Rows are points. The window is the flat piece filled in between its corners: a triangle in 3 columns, a solid with four corners in 4, and so on. A path goes straight from each point to the next, and from the last back to the first. After which points does the path pass through the window?

Window:
[[ 60  24  -1]
 [-35 -42  -9]
 [ 20  25   9]]
Path:
(1): [ 29 -17  30]
(2): [ 45 -32  29]
(3): [ 52  36 -22]
(4): [  0 -10 -29]
(5): [-29 -30  30]
(6): [15 -6 38]
(7): [ -7  -2 -11]
(8): [ 18   4 -17]
Through the window after points: 4, 6, 8

Window:
[[  0 -18  21  -5]
 [ -3 -43   5 -31]
 [ 29  29 -39  35]
 [ 11  59 -21 -35]]
Path:
(1): [-43 -14  32 -16]
(2): [ 30 -35   1 -25]
(3): [ 46 -29  23   8]
(4): [-10 -19 -25  10]
(5): [-10  34 -26   7]
(6): [ 54  40 -18   3]
(7): [ 23  15  20 -53]
(8): [-17   1   1 -28]
(9): [-31 -20  -4  18]
(10): [ 51 -15  -9  13]
(11): [ 18  -3   2 -52]
(12): [-53  -8  10 -34]
(13): [-21  26 -32  26]
(14): [ 55  23 -34  27]
(15): [ 45   1 -25  -2]
(16): [-13  11 -18  19]
Through the window after points: 13, 15

Window, 6 rows:
[[-21 -12  -6 -22  59  15]
 [ -4  36 -30  23  32  -7]
 [-35  31 -21  12  16 -51]
 [-22  61  -6 -11  -5 -38]
 [ 48  11  61  39  -4  -5]
 [  6 -33  16  21 -11  25]]
Path:
(1): [-38  52  16  14  21 -15]
(2): [ -3   6 -28   4   6 -53]
(3): [ 14   7 -23 -14  13 -21]
(4): [-47   6  -4  28  13  24]
(5): [-39   9  39  14  37  34]
(6): [ 23   1 -48  -1   9 -29]
(7): [ -4 -15 -10 -28  54 -13]
(8): [-31   0   1  -4  47  31]
Through the window after points: 1, 5, 7

Window, 8 rows:
[[ 12  -7  35 -49 -13  -1 -31  23]
 [-15 -36  35  47  -4   8   6  29]
 [-45  29  17  52  14  -5   5  19]
 [ 33 -42 -32 -82 -58  39 -92  -2]
 [-10  20  27  41  29  48  15  44]
 [-10 -40  -4 -41  24   9 -24   2]
 [-18  -5  48  17  10  33 -19 -17]
 [ 15  21  17  45   8  16  41  -2]]
Path:
(1): [-45 -22   6  -8 -12  14   0   7]
(2): [  8 -18  10  -8  34  11 -23  11]
(3): [ 10  -8  28  -5   7   4 -30  12]
(4): [-35 -11  24 -59 -44  51  -8  -6]
(5): [-32  12  17   3 -12  34  27  23]
(6): [  8   4  29  19  22  29 -13  28]
(7): [-3  0 36 38 18 -5  1  7]
(8): [-29   7  39  19   9  35  37  22]
(9): [-16 -17  28  10 -15  37  17  15]
(10): [ 7  0 25 42 19 -2 -4 23]
(11): [ 21  14  17  27  47 -17 -10   2]
(12): [-18 -15  28  35 -49  52  47  15]
Through the window after points: 1, 3, 5, 9, 11

Window (9 x 9):
[[ 25 -28   5   2  45  -7  17  28  -6]
 [  5 -18  -6  56 -37  28  10  19  59]
 [-18 -19 -45   8 -27  -1 -15  25   9]
 [  2  -6  31  19 -40 -12  37 -11 -20]
 [ 10 -31  72 -37   1  -7 -40 -29  47]
 [ 35  31  48  -6 -42 -60 -10 -94  29]
 [ 31 -35  -3 -11  10  44 -15 -11 -42]
 [ 13  28  88  35  11   2 -21  -5   6]
 [-17   3 -41   5   5  47  44  32  -2]]
Path:
(1): [-14 -28  22  23  19  -1  -8 -45  -4]
(2): [ -9 -42  15  43  29  11  11   6   7]
(3): [ 15  -1  10  -9 -28  20   0  13   0]
(4): [ 34  -6  14 -13   0  -5  -3   1  -1]
(5): [ -7 -10  43  17  12 -16   5 -27  -2]
(6): [ 13 -17  -2  -1  45   4  14 -20   1]
(7): [ 29 -23  23   9   6 -16   8  47  -2]
(8): [ 46  21  18  -4 -58 -20  48  36   8]
Through the window after points: 6, 8

Window:
[[-28  15  36  66   1  33  22  17 -15 -24   2]
 [ 13 -27 -44 -19 -21  59 -31  -8  -5  -2 -20]
 [ 39 -20 -42  -6 -30 -32 -22   4   7   1 -39]
 [-24  40   2  -4 -14  15  25 -35 -22 -53   5]
 [ -6 -11 -23 -27 -40  35 -56 -21  46 -27  -4]
 [ 25  44 -22  26  30 -48 -53  12 -17  36   2]
 [ 44  15  -5 -36  43 -47 -32  13   2   0 -12]
 [-45  21  12   5   1  -8   4   8 -27 -10 -42]
 [ 25  -1 -20  10  34 -47 -64 -12 -19 -20 -25]
 [  5  22  28 -13 -55  61 -33 -24 -10 -41 -14]
 [-50  -9  44  27 -33  28  17 -11 -43 -14  24]]
Path:
(1): [ -5   7 -20 -10 -41  12 -32  29 -34 -27  -3]
(2): [  9  17   9  -9  21 -14 -11 -67  17   0 -39]
(3): [ 11  25  28 -16  -4  22  -7 -87  -6 -15 -38]
(4): [-27  17 -14   7 -25  17   5  21 -24 -44  20]
(5): [-17   8   8   1   2  10 -61  45 -47 -48   7]
(6): [ 15   3   8  12 -29  23  -8 -33  12   1 -27]
(7): [  1  -9  -1  -7   3  15 -17 -59  52   5 -36]
(8): [ 23  12 -25 -13  -5 -23 -42  44 -66 -18   5]
(9): [-11  22 -41  -4 -25 -21 -51  49 -14 -27  12]
(10): [ 11   8  34  22  10  18 -10 -54  -8  24 -13]
(11): [ 27   0  -9   2 -10   3 -23 -18  -6   6 -22]
(12): [-26  -4 -19 -27  -6 -12 -22  39  -5 -39   9]
Through the window after points: 3, 9, 11

Window (12 x 12):
[[-52  33  -9 -49  -4  -6 -13  37  23  24  28  -9]
 [ 17  13  13   7  29  10  43  13   8 -14  -1  22]
 [  1 -20  14  28 -52  -4  -8   1 -65   3  21 -54]
 [ -3 -13  21  14   3 -16  19  33  48 -23 -32   7]
 [-23  12 -33   1 -13  12  30  11  11  -6 -54   7]
 [ 10 -59   6 -15 -44 -24  11 -43 -53  24   1 -62]
 [ -8  18  24   1  29  17 -16  -5  26 -20 -40  15]
 [-21  21  11 -32 -29  29 -19  37  36  60  18  26]
 [-33  33  14 -41 -44  28  16   9  38  -9  11   4]
 [ -4 -63 -16 -17 -37  34   4  -1 -41   8   8 -85]
 [-62   2  15 -61 -23  24   0  45   3  11   0  35]
 [ 29  28   1 -31   2   1   5  38  23 -29 -45  20]]
Path:
(1): [-19 -23 -14 -22 -38 -11 -21 -23   5 -26 -12  -9]
(2): [  9  17  35  11   7  33  48  55 -11  35 -11   0]
(3): [-19  36  20 -18 -29  -4  -7  61  12  40 -27 -14]
(4): [-19 -13  -6 -33  -5  42  -1 -21  29   3  41  26]
(5): [ -7  12 -51  13  15 -15 -40  13  51 -48 -14  24]
(6): [-18   9  25 -21 -21  22  21  28  -3   8 -14  -4]
(7): [ -1  35  44  -1 -21 -46  55  30  24  43 -20 -32]
(8): [-11 -37  -4 -16 -17  16  -9   0  -2 -18  -7  -4]
(9): [-16 -49 -31  37  30  27  15  -4   1 -12  26  49]
(10): [-13  35  29 -62 -63 -11   4  26   6  23 -57 -58]
(11): [-35  28  46 -17   3   7  16  19 -21 -14 -14 -30]
(12): [ 41 -44 -38  -3 -48   7 -23   2  36  30  21  25]
(13): [ -4 -28 -37  21  -9 -11  -5 -24 -13 -18  36 -30]
(14): [-24  -2  34 -25 -40  14  16  22 -25  32 -23 -19]
(15): [-14  21  41 -39   1  14  44  44  -6 -36  -8 -45]
(16): [-22 -16  -7   0 -19   3  -1   3  15  14 -14  12]
Through the window after points: 3, 7, 9

Window (14 x 14):
[[-39  -7 -11  -3   9 -16 -38 -28  21   8   7   1 -60   2]
 [ 17 -40  14 -18  21  38 -12  35 -15  61 -28 -26 -24 -13]
 [ 17   5  17  34  20 -35  58  -1  15 -15 -25  15 -13  68]
 [-18 -16  10 -23  30  34   6  -6 -26  25 -62  14   0  35]
 [  1  14  -1 -30 -37   0  62 -41  32  23 -43  32   4  40]
 [ -1  -3 -54 -74   2 -34   5  -4  18  32 -29  21  20  -6]
 [-42  -1 -55   7  -8 -29 -16 -11 -29  -9  20 -15 -27   2]
 [ 14   3  16 -32  15 -21  -8  12 -18 -19  -7 -49  -6 -46]
 [ -3 -17 -16 -50 -24 -71  -3 -30  -3  52 -14  32   0 -36]
 [-45  44 -10   2  -8 -12 -52  21   7  31   7   1 -23  -6]
 [-12  12  -3 -26 -29  -9 -31  67  -1  15   9  58 -41  -9]
 [ 42  65 -30   4  20 -19 -21  35 -35 -27  58  55 -10  23]
 [  0  35 -23  19   5  -4 -31  19  10 -25  20  32  18 -34]
 [ 13  27 -38   3  -6 -26 -27 -15  -6 -21 -39 -26 -16 -30]]
Path:
(1): [-20  36  -9 -19  38 -11  23   3   5  33 -42  43 -65  -3]
(2): [-11 -20  -9 -19 -35 -18 -10 -12  10  13 -11 -10  15   4]
(3): [  8  -4  -8 -26 -23 -22 -23  10  16   4 -20   8   3 -11]
(4): [-59  10 -32 -23  42 -13  45 -41 -27  58 -37  -7 -49  -5]
(5): [-22  30 -37 -13  22 -29   7  22  -7   1 -34  40 -66 -25]
(6): [ 14 -16   6 -14 -11   7 -19 -10  -1   5   7  -6  28  21]
(7): [-12 -18   0 -45 -43 -12 -47  -3  34  28  -4   2  10   9]
(8): [ -5  44 -52  -8  50 -13  18  13 -38  -1 -21  21 -26 -44]
(9): [-12  32  -6 -23  30  16  10   5 -28  61 -29   1 -35 -33]
(10): [  7 -34 -28 -32 -35 -48 -48   4  16 -26  17  21  18   2]
(11): [ -7  -8 -12 -24  -2 -25 -34  15  -8 -29   3  11  37   5]
(12): [  6  54 -24  38  14   8  25  -2  17  45  -9  17 -71 -22]
Through the window after points: 11
